Every row gives one point. The last column is the point's height on a tilted bowl or saddle (a function of degree 2), plus a little noise. Along how many of its main directions does it bend up, bend down or stay straight?

Points:
[[-68  12 -42  29]
 [ 42 -12 -20   6]
 [-52  10 -17 -28]
 [  4  45 -12 -38]
 [ -3   1  66 -52]
 [ 17 -34  42 -32]
 [ 50  30  -1 -23]
 [ 27  25 -33  -3]
 [  6  27 -58  42]
 [-27 -39   8 -42]
 [ 56  46 -34  40]
 [  6  38  14 -65]
 [-26 -57  65   5]
 [ 49   6 -15  -3]
 [-29 -18  -1 -53]
 [ 22  51 -23 -11]
 [ 56  21  23 -31]]
Directions: 3 up, 0 down, 0 straight

Points:
[[  25  -44   27    2   14]
 [  10  -39   28  -18   15]
 [ -14   -3    3  -40   10]
 [  11 -106   11  -25   83]
 [  14  -50   50   26   11]
 [   7  -31   51   53  -11]
 [  35  -13    9   40  -13]
 [ -26  -55   77  -24   49]
 [ -19   31   18   53  -13]
 [  37   42   28  -27   -7]
 [   9   26   28  -18  -10]
 [  38   18  -60  -13   36]
 [  27   -3   35  -25   -1]
 [ -25   57  -27   16   28]
 [  -7  -68   -3    2   36]
 [ -34   -5    2  -24   14]
 [ -18  -30  -74   23   57]
 [  27   27    7   -8   -8]
 [  12   32   10   35  -20]
 [ -64  -62  -64   35   86]
 [ -65  -48   -7  -16   49]
 [   5  -29    0   -3    8]
 [ -17  -40    7   51    9]
 [ -35  -58    6    1   35]
 [ -22   20  -54    1   39]]
Directions: 3 up, 0 down, 1 straight

Points, 21 rows:
[[ 10 -12 -21  -3  -1]
 [ 14  -7 -87  23   2]
 [ 15  -4 -13  23   3]
 [ 15  -6 -33 -61  18]
 [ 45 -34 -49  73  68]
 [-46  58 -33  -5  24]
 [ 44  -9   2  -7   3]
 [ 15  -9  13 -25   5]
 [ 33   7 -15  32   4]
 [ 29 -37 -22  29  24]
 [-53  27 -29  35  35]
 [-19  14 -48   9  -2]
 [-50  51  -8 -51  53]
 [-65 -32  42  32  79]
 [-10 -37  77  22  33]
 [  2 -48 -33  67  63]
 [ 13 -38   5 -46  22]
 [ 14 -11  11 -89  54]
 [ -3 -18 -33  -3   3]
 [ 35 -28  27  33  19]
 [ 26  12 -37 -18  -7]]
Directions: 3 up, 0 down, 1 straight

Points (47 x 7):
[[ -21   17   33  -54  -15  -23  -13]
 [  18   42  -53    3   31  -46   54]
 [  43   -8  -14  -23  -12   -3    4]
 [  16   13  -32  -23  -43   12   -9]
 [ -59  -49   29   32  -28   14  -22]
 [ -11  -15  -11   10  -10   37   -4]
 [  19   42   -8  -15  -40  -10    0]
 [   7  -56   36  -59  -43   25  -19]
 [   9    0  -20    6   21   36    6]
 [  25  -11  -14    0  -12  -23   12]
 [ -32   24   -6   19   -8   16    5]
 [  -9   -2    1   17  -52  -64  -32]
 [  -2   -6    0  -63   45  -35  -58]
 [   1   35   -3   13  -57    9   -1]
 [  13  -37    2  -71  -42   37  -38]
 [  47   23  -75    3  -14   -5   59]
 [ -24   31  -87  -26   10  -56  -30]
 [  21   -2    3  -12  -22   -7    4]
 [  38   40   40  -16   38   21  -20]
 [  28   -4  -68  -69  -13   -4  -50]
 [  30 -106 -101   32    8   16  -33]
 [   9  -32  -15  -41   70   14  -54]
 [  30   19  -16   -7  -15  -51   12]
 [ -27   -9  -10   68    4   -4   -2]
 [  52   -8   15  -20  -40    2  -13]
 [  24  -32   53  -36   -5   25  -18]
 [ -28  -21  -75   18  -29   39  -37]
 [ -22  -30   21  -17   42  -11  -34]
 [  22  -28  -16  -18  -74   -1  -38]
 [  12  -14   -2   34  -34   55  -12]
 [  -6  -16  -31   46  -28  -55   -4]
 [ -21   12  -32  -19  -51  -16  -24]
 [ -10  -10   26   51   -3  -52  -15]
 [ -24  -13   12  -62  -27   54   -7]
 [  -4   -4   78    0    2  -24  -16]
 [  -1  -20    2   57   -1  -14    6]
 [ -30  -44   -3   20   -6  -71  -57]
 [   3   22  -47    9   53  -27   37]
 [ -50  -15  -11   -4  107   35 -108]
 [ -35   14   34   49  -37   13   -4]
 [ -19   57   -6   20   54  -38    5]
 [   7   61   35 -106   35  -27  -95]
 [ -45   65  -21    6   53    2  -22]
 [   2   66    1  -19    1   -6    1]
 [  18    8  -35   60   -4  -43   59]
 [ -21   35  -67  -14   18  -54   -8]
 [  44  -53  -75    0  -10   -2   10]]
Directions: 1 up, 5 down, 0 straight
